Every row gives one point. The last column is the point's height on a tilted bowl or saddle (a function of degree 2), plus a little noise. Along how many of its main directions does it bend up, bend down or stay straight?
In the rows, zero is written as 128.

Points (11 x 3)
[[143 120 121]
 [141 151 101]
 [122 130 114]
 [103  59  87]
 [188  70 204]
 [ 90 150 123]
 [200 167  71]
 [188 128 134]
 [191 103 172]
 [209 175  51]
 [175 156  89]]
Directions: 1 up, 1 down, 0 straight

Points (17 x 4)
[[ 80 205 123 155]
 [139 119  72 162]
 [ 99 126 140 137]
 [ 61 166  95 153]
 [102  41 178 197]
 [104 145 165 143]
 [ 97 111 180 158]
 [117 123  42 187]
 [190 128 117 159]
 [116 100 101 146]
 [101 125  78 152]
 [153 159 211 179]
 [180 119  85 170]
 [ 87 172 110 143]
 [161 150 111 147]
 [138 109 113 143]
 [ 39  47  26 244]]
Directions: 3 up, 0 down, 0 straight

Points (17 x 4)
[[156 138 101 154]
 [152  88  97 173]
 [142  66 106 180]
 [184 142 123 174]
 [181  52 162 188]
 [102  96 156 147]
 [ 71  49 151 187]
 [136  87 219 146]
 [108 167 141 147]
 [117  88   7 210]
 [143 163 193 168]
 [133  74  45 206]
 [118 142  97 140]
 [131 137 105 142]
 [100 118 130 143]
 [145  81 141 158]
 [ 46 152  78 162]]
Directions: 2 up, 0 down, 1 straight

Points (25 x 5)
[[138  51  98 157 165]
 [ 25 133  59 128 235]
 [205 153 124 160 149]
 [ 99 158 152  96 118]
 [160 149 156  12 232]
 [ 99  89 178 132 130]
 [ 72 180 148  75 169]
 [ 98  82 130  92 125]
 [128  90 121 184 144]
 [ 70  91 124 141 141]
 [ 81 171 145 141 128]
 [182  55 124  62 186]
 [104 128  44 113 157]
 [155 128 125 124  94]
 [131  70 184  62 176]
 [153  53 201  74 200]
 [147  49 154 118 147]
 [148  89  94 198 179]
 [125 165 145  85 117]
 [ 72 131 193  79 169]
 [ 62 147 163 167 159]
 [165  87  82 130 133]
 [115 181  78 145 140]
 [127 143 110 210 169]
 [150 164 168 200 162]]
Directions: 4 up, 0 down, 0 straight

Points (45 x 7)
[[127 198 154 185  99 169 115]
 [124 174  95 161 131 141 137]
 [ 94 141  66  91 249 119 115]
 [ 35  48  79 167 198 126 192]
 [ 84 174 170 119  81 136 138]
 [ 70  79 103 219 176  97 191]
 [191  67  67 118 173 181 143]
 [137 106  99  97 122 102 127]
 [227 148 216 114  83 123 164]
 [130 129 122 189 121 163 128]
 [127 134 124 138  82  70 166]
 [174  93  77  71 192 221 141]
 [163  91 167 109 104 179 112]
 [115 158  99  75 185  96  91]
 [156 137 217 187 159 108 187]
 [124 144 157 220 179 112 175]
 [105  97 101 162 172 131 153]
 [203  80 117 105 150  91 109]
 [145  66 127 110 112 160 121]
 [102 113 128 116  98 130 133]
 [112 108 149 119 163 173 135]
 [ 79 140 122 170  76  97 143]
 [207 112 127 201 213 113 209]
 [103 130 136 146 187  39 140]
 [161 159 160 118 136 111 140]
 [124 134 141 155 140 148 129]
 [ 38 107  98 172 112 118 131]
 [181 155 141 127 105 154 128]
 [139 166 133 112 108 155 129]
 [127 144 133 146 131  58 150]
 [ 97 138  89  45  84  86 144]
 [164  67  34 211  47 128 249]
 [203 106 134  85  79 110 129]
 [116 116 141  83 125 183 126]
 [106  92 140  77 108 107 138]
 [147  92 187 145 127 161 129]
 [119 147 147 184 137  36 175]
 [154 138 166 186 119  67 175]
 [ 96 165 155  47 142 151 135]
 [210 118 137 164 154 100 151]
 [132  19  92 188  89 167 162]
 [ 89  73 184 132 201 182 182]
 [106 136 233 145  81 116 180]
 [165  28  99 124  63 125 158]
 [ 90 121 152 117 114 213 119]]
Directions: 4 up, 2 down, 0 straight

Points (60 x 9)
[[107 177 227 180 137 193 146  99 171]
 [157 149 152 101 157 140  45 100 130]
 [ 54  89 163 139 105 149 123 200 173]
 [122  94 186  38 161 109 118 135 174]
 [118  64  36 104 175 170  59 173 214]
 [ 91 146 177 174 155  86 111 236 189]
 [122 133  28 115 181  75  87  81 169]
 [134 110  95 138  86 143 140 144 136]
 [115  88  79 188 170 130 125 134 153]
 [ 76 171 158 115 157  93  80 182 152]
 [ 79 112 169  73 123 163 197 111 163]
 [127  40 117 135 185 175  61 152 193]
 [117 105 140 129  98 117 138 143 131]
 [ 98  94 142 103 140  73  99  60 153]
 [153 132 113 139 177 166  70 104 135]
 [179 191 153 195 172 153 112 116 149]
 [132 150 121 124  99 208  77  47 150]
 [203 140 119 161  66 117 122 135 165]
 [ 93 179 149 111 110 148 117  61 158]
 [169  51 180 153 126 102 101 132 171]
 [105 234  85  89  81  99 135 194 196]
 [120 114 132 140 178  92 114 103 132]
 [108  90 179 119 213 161  99 146 172]
 [170 110 146 147 180 138 142 239 178]
 [120 154 149  94 161 147 134 115 137]
 [ 95 165 140 169 192  56  73 135 144]
 [ 67  67 106 130  86  57 148  95 164]
 [178 126 155  64  97 123  80 171 159]
 [222  86 175  37 129 237 152 143 220]
 [161 119 144   7  63 196 140  42 246]
 [ 48 144 111 124 136 101 131 122 142]
 [165  96 163 156 120 136 157  97 150]
 [151 120  56 139  97  23 103 148 154]
 [145  38 162 100 164 115 125  21 230]
 [163 138 178 151 165 112  78 125 131]
 [125  75 132 172  92 175 181 130 150]
 [197 159 123 119  86 108  84 187 159]
 [180 128 181 160 114 126 126 135 143]
 [133 126 149 113  86 140  80 117 128]
 [129 102  72  93  85  95 161  59 178]
 [176 119 154 102 137 167 121 102 141]
 [151  86 174  82 116 161 114  47 186]
 [136 160 113  93 134 140  41 107 128]
 [113 144 117  58 119  94 209  82 168]
 [ 87  86 123 157 133  75 130 173 141]
 [ 64 185  70 199 115 171 120 131 173]
 [ 98 109 133 107 179 108 190 134 132]
 [113 146 125 128 176 166 121  45 167]
 [ 76 110 136 116 101 190 133 120 144]
 [199  96 104 110 128 196 177 129 155]
 [ 86 126 110 102 157  93 121 124 129]
 [206 186 229 158 103 119 113 169 190]
 [ 98  99  75  27  41  89 152 122 191]
 [190 112 145  69  37 127 146 219 220]
 [196 137 164 166 155 124 131 166 148]
 [148 100 109 123  85 106 106 195 155]
 [118 174 101 120 148 152 135 113 135]
 [124  99 142 190 180  73 130  87 156]
 [ 65 186 138 168 200 151  72 176 183]
 [145  60  54 144  84  92 123 128 177]]
Directions: 6 up, 0 down, 2 straight

Points (74 x 9)
[[223 173 121 190 147  99 127 148  27]
 [ 84 163 104  96 121 129 122 152 131]
 [ 98 124 121 148 211  76 117 163  90]
 [128 111 127  80 120 147  65  80 121]
 [105 130 157 122 128  82 145  72 112]
 [120 158 102 131  53  97  57 125  67]
 [161  65  97  86 114 113  91 158  34]
 [148 118 119  85 164 176 157  71 109]
 [155 104 135 183  89 102  83 168  54]
 [142 173  76 172  94 125 145 169 105]
 [182 133 139 136 143  83 211 134  84]
 [121 140 180 156 140 165  70 130 206]
 [166 138 129 180 119  86  87 139  83]
 [142 147 129  82  67 175 129 132 122]
 [ 79 188 133 171  99 132  97 172 149]
 [141 127 117  89  95 111 145 187 126]
 [172  82 103 191  78 187  81 110  39]
 [174 165 118  50 149 144  79  59  82]
 [104 149 130  51  21  48 183 121 126]
 [184 157 118 144 155 130 182 102  63]
 [ 89 123 105  98 120  87 100 119 105]
 [162 105 193 163 160 141  77 133 134]
 [ 79 157 101 152 111 123 134 136 141]
 [ 62 131  82 119 160 129 188 141 139]
 [168 114 137 156  60 166 155 134  82]
 [110 134 141 105 111 122 162 136 144]
 [104 113 155 159 110 138  72 134 133]
 [ 75  59 143  76  84  91 126 146  89]
 [158 131 132 147 131 127 146 108 100]
 [ 42 156 186 101 155 125 105 135 101]
 [ 92 185  66 164 132 120 123  85 194]
 [143 166 111 160 111 143 115 163 132]
 [126 108 122 120 141 132 169  53 120]
 [ 76 108 179  68  77 156 103 181 145]
 [ 98  79 105 124 159 167 144 123 105]
 [109  89 141  79 154 193  89 125 169]
 [145 117 149 139 132  94 125 169 100]
 [ 83 129 125 194 118 119  96 139 120]
 [110 112 159  43 122 137 148 186 162]
 [104 162 130  98 122 156 113 151 151]
 [128 111 126 133 123 122 119 148 116]
 [161 127 172 125 130 158 158  97 115]
 [116 123 128 129 168  86 121 194 100]
 [168 126 178 181 118  85  97 152  59]
 [143  87 180  91 104 137 149 124 147]
 [161 148  80 124 130 128  95 130 101]
 [132 139 172 124 194  73 149  57  64]
 [ 95 206 130 130 220 121  47 158 249]
 [144 128 131  91 161 146  99  69 125]
 [141 181  87 112 149 116 175 138 133]
 [169 138 183 142 127 149 108 109 128]
 [ 88  81 161 100 107  67 156 129 110]
 [106 169 155 107 101 135  99 180 145]
 [104 166 142 104  77  88 140 102 108]
 [193  92 153  87  84 151 139 249 180]
 [ 62 141 145 180  73 151 118  74  94]
 [165 133  96 129 120 165 125 150 101]
 [174 111  88 107 145 124 103 135  60]
 [129 100 198 187 121 153 121 161 122]
 [148 193 163 123  65 119 146 149  90]
 [193  89 133  94 133  67 181 132  62]
 [139  73 167 104 138 102  97 111  69]
 [160  77 131 126 150  83  88 150  28]
 [105 177 119 171 142 140 191 176 134]
 [126 133 122 112 190  74 192 101 121]
 [159  86 155 147 144 109  63  87  70]
 [162 197 150 118  93  53 107 112  63]
 [127 135 140 121 193  97  95 144 110]
 [125  95  57 187 130 107 223 146 109]
 [154 168  72  80 115 130  83 139  83]
 [122 100 150 115 116 178 166 145 164]
 [ 54 105  78 161 125 204  92 109  91]
 [119 151 126 125 135  42 134 148 125]
 [138 145  69  68 114 188 167 132  90]]
Directions: 2 up, 5 down, 1 straight

Points (74 x 9)
[[171 157 143 119 137  70 129 144 165]
 [ 72  98 128  69  59 104 131  91 148]
 [135 130  90 188 146 112 132 163 124]
 [129  62  98  94  88  30 101  92 172]
 [174  93 118  84 157 114 129 123 143]
 [147  76 144 130 154 161 158 242 198]
 [113 167 110 133 148 141 167 123 141]
 [121 116 127 114 135 139 118 193 153]
 [141 154 140 142 173  84 138 141 155]
 [125 141  59  97 208  72 180  84 111]
 [154 125 186 128 170 167 153  99 154]
 [131 128 184  26 148 115 125 130 145]
 [ 77  68  59 101 106 162 130  34 178]
 [115 154 117 100 153  23  45  60 159]
 [ 83  82 221 131 113 128 127 152 160]
 [156  98 123 111  66 112  67 147 135]
 [145 119  78 225  91 150  83 185 169]
 [ 98 143 183 149 117 131 121 134 153]
 [140  71 103 125  74 130 147  35 183]
 [144 114  75 159  53  85 159 169 181]
 [184 115 142 116 101 153  54 151 117]
 [143 161 144 155 153 179 160 112 164]
 [135 109 106 104 224  79 239 173 176]
 [ 93 143 184 190 111 158 107 112 172]
 [125 135 126 147 130 113  97 189 149]
 [ 39 107  61 121 149 138  95 126 121]
 [130  98 125 172  85 136 180 170 174]
 [ 87 132  67 149 119 146  31 152 146]
 [130 152  89 176 119  89  88 206 158]
 [114 172 153 144  53 125 124 213 201]
 [ 97 168 104  88 158 135 119 142 138]
 [162 164  82  81 144 130 149  85 150]
 [117 140 209 121 125 128 102 113 128]
 [ 75 102 110  96 147 148 155  68 152]
 [135 130 136 144 178 107 180  89 154]
 [210 139 106 152 180 116 127 118 149]
 [138 131 111 123 114 151  58 124 129]
 [116 147 143  98 111 188  97 128 138]
 [166 187 117 131  91  89 107 160 171]
 [ 80 122 112 117 112  82  67 140 130]
 [ 84 114 123 200  87 104 183  94 174]
 [127 193  86  49 113 145 124 172 177]
 [107  90 167 178 209  39  76 158 210]
 [166 168 131 138 178 112 137 161 160]
 [217  92 161 145 130 117 186 181 187]
 [125 121 131  39 132  69 125 169 173]
 [162  98 134 109 122 130 126 116 131]
 [ 94  89 161 156 218 153 141 102 172]
 [134  66 164 173 158 176 201 113 173]
 [175  72  68 160 221 133 119 200 130]
 [ 93 235 150 148  77 174 137 167 225]
 [143 175 120 136 112 143 232 166 204]
 [165 152  98 156 192 112 103 163 140]
 [ 68 166  84 208 170 159 120 124 129]
 [144 165  58 144 166 158  28  75 168]
 [139  91 146 165 179 134 130 166 146]
 [ 26  74  80 154 119 227 121 139 203]
 [113 150 122 152 137 143 106  61 151]
 [ 57 143 186 133 147 134 126 120 167]
 [127 118  92  55 126 100  54 249 217]
 [168  98 144  65 112 219 120 226 189]
 [102  59 127  50 182  31 225 136 245]
 [111 162  69  64 199 152 207  97 151]
 [139 183 199 157 138 120 102 114 168]
 [ 49  72 147 105  71 109 143 111 171]
 [142 123 159  50 128 119 143 127 146]
 [108 128 159 113 158  91 159 133 158]
 [101 150  66 126 198 147 148 127 106]
 [ 48  85 136 162 108 177 112 167 180]
 [147  65 127 119 121 100 175 111 163]
 [142 111 104 200  85 195 160  58 202]
 [165 174 147 129  71 138 190 154 206]
 [126  45  88 138 113 179 134  79 167]
 [ 83 159 112 213  97 185  85 121 186]]
Directions: 6 up, 1 down, 1 straight

Points (61 x 9)
[[110 107 117  56 130 162 125 137 142]
 [168 146 168 157 110 180 138 116 165]
 [182 130 101  94 170  37  89  70 171]
 [127  93 168 121  95 103 158 186 159]
 [134  78 133 162 185 198 127  90 142]
 [ 93 197 160  81  70 149 108 159 172]
 [ 27 158  88  54 161 107 124  83 227]
 [130 141 104 151 142 159 124 151 126]
 [ 75  56 105 161  36 139 102 177 171]
 [153 142 117 110  42 117 172  77 187]
 [122 100 150 163 144 119 117  91 117]
 [163 152 141 179  93 134  65 168 167]
 [100 190 166  84 193 200 136 167 197]
 [127 127 127 124 140 137 152 127 126]
 [138 133 205 123 132 150 132 136 157]
 [ 78 172 143 121 154 175  88 132 162]
 [ 65 176  96 108  87  83  64 151 191]
 [119  97 146 153 150  39 136 135 146]
 [116 107 113  98  63  84 109 113 150]
 [165 149  98 138 132 209  81  81 164]
 [100 169  96 132 160 128 131 108 144]
 [143 202 148 191 173 128 115 173 197]
 [101 128  52 115 146  71 212 181 211]
 [183 131 128 119 120  79 113 108 141]
 [137 203 112 224 153 137  58 151 215]
 [160 151  91 178 109 155 156 140 149]
 [ 70 172 145  95 148 155 114 115 163]
 [ 84 150 100 163  88 151 170 152 168]
 [ 95 111  62 130  71 147 170 114 172]
 [165 157 143  48 102 164 146 118 157]
 [207 154 125 128 139  45 148 188 196]
 [191 134 151 130  81 106 120  86 161]
 [ 91 203 123 118  40  79 209 138 236]
 [163 140 216 151 103  77 104  92 187]
 [115  89 164 119  53 176 154 102 174]
 [174  59 144 117  88 121 120 150 134]
 [ 47  88 142 118 199 128 140  85 163]
 [152  96 117 106 136  52 160  96 147]
 [107  81 118  90 181 137 175  94 151]
 [160 132 170 175 157 123 130 152 154]
 [171 101 113  64  97 192 143 145 158]
 [174 119  96 164 154 170  94  76 137]
 [104 116 117  87  49 203  65 149 166]
 [164  96 153 164 223 180 129 130 161]
 [ 99 137  87  39  89 122 184  92 203]
 [119 136 110 191 103 123  55 144 146]
 [112 140 124 181 134 146 138 114 141]
 [105 105 121 107  54  87 124 144 158]
 [110 150  60 115 177 168 171  31 197]
 [144  99 106 138  63 185  94  89 149]
 [104  99  86 118  98   7 139  97 197]
 [181 141 147 174 184  69 116 134 163]
 [ 73  63 156 209 129 111 123  22 156]
 [ 86  90 197 103 143 132 134 152 155]
 [169 149  42 157 144 134 150 109 150]
 [147 161 152 164 199 145 117 134 160]
 [159 146  74 142 128 106 178 126 149]
 [125 124 112  80 118 157 171  49 173]
 [184 141 120  80  63 147  98 139 156]
 [112 137 130 111  77 167 148  88 156]
 [ 92  95 127 130 141 116 165  69 143]]
Directions: 7 up, 0 down, 1 straight

Points (74 x 9)
[[ 78 126 113 103  41 117  71 183 108]
 [168  76 133 175 135  81  98 169 208]
 [102  93 137 118 182 135 118 176 168]
 [ 98 155  96 189  98 112 164 197 184]
 [123 134 209 139  88  94 162 125 165]
 [184 179 100 164  91  96 190  60 183]
 [151 103 170 164 153 168 184  98 135]
 [140 132 115 141  72 121 169 128 115]
 [136 109 118 100 202 145 169  63 142]
 [ 80 187  97  57 131 112  57 137 166]
 [124 164  97  91 142 121 139 176 141]
 [130 156 166 154  89 152 169 165 138]
 [ 87 174 100 113 128 172 137  87 106]
 [158 137 101 198 148  86 153 138 195]
 [166  94 119 127  53  77  95 107 106]
 [ 94 158  64 141 168 195 191 125 168]
 [ 92 136 133 167 127 130 147  89 124]
 [131 103 107  84 220 160 129 134 178]
 [121 125 126  98 173 185  78 129 119]
 [106  83 129 206 111  22 171 113 204]
 [ 99  92 170 144 123 159 172 155 118]
 [ 83 111 209 137 152 117  99 134 130]
 [116 100 175 172  61  93 116 105 148]
 [148  71 115 153 106 155 153 130 128]
 [181 182 216 132 215 151 122 172 230]
 [ 88 145  73 117  71  89  66 101 119]
 [ 91 150 160 161 157 121 195 109 129]
 [ 87  51 160 142 100 124 201 150 174]
 [106  99 102 120 152 233  98 138  82]
 [ 63 113  93 125 143 177 181 104 118]
 [113  26  51  87 123 119  95 139 199]
 [ 77 125 249 153 130 191 152 133  33]
 [ 93 154 137 166 166 140 199  63 126]
 [155  88 165 201 126  96  91 186 222]
 [141 104 115 185 121 123 105 134 151]
 [131 191  69 145 124 117 123 119 140]
 [115 119 124 175 145 174 170 128 136]
 [130  78 123 156  87  36 116 150 169]
 [ 87 152  72  96  67 186 138 125  76]
 [158 182  96 109  98 112 161  79 128]
 [126 199  79 110  97 138 150 164 122]
 [170  83  59 104 109 177 139 119 119]
 [110 134  91 117 142 177 123 123 109]
 [160 138 114 110 164  62 154 158 157]
 [125 104 168  88 166 146 158  76 102]
 [157 125 113 138 158  92 154 134 159]
 [ 87 129 115 111 142  91 191 203 174]
 [174 133 148  71 127  34  89 181 199]
 [100 118 144  49  74 183  83 179  75]
 [142 173 167 150 105 117 106 149 150]
 [ 94 100 124 147 217 169  99 199 213]
 [159 164  90 114 141 169  92 160 134]
 [163 153 118  69 156 113 122 176 165]
 [105 126  77  82  74 116 152 135 102]
 [119 180  88 145 142 154 143  80 142]
 [159 229 114 108 102  35 221 201 187]
 [111  45 198 186  58  98 169  77 197]
 [ 87 156 167 210 111 190 156 136 127]
 [ 76  66 117  80 125 147 129  63 129]
 [136 166 112 131 122 151 125  89 115]
 [154 173 118 136 141 146  86 137 143]
 [112 154 149 161  76 137  86 124 104]
 [126 136 143 159  86  65 108  92 153]
 [134 186  85 174  61 209 113 133  69]
 [120 124 118 128 190 150 122 106 138]
 [ 95 128  93  67 110  92 132 155 130]
 [124 122  86 196 111 237 179 151 142]
 [134  69 174  96 153  75  67 168 229]
 [168 105 145  71  54 112 178 104 134]
 [ 69 108 150  72 190 124  39 124 186]
 [160 139 171 147 145 135 187 141 165]
 [101  68  95 152 173  89 142 131 180]
 [122 139  61 186 176  86  69  59 229]
 [ 97 109 118 127 132 164  99 160 114]]
Directions: 6 up, 2 down, 0 straight
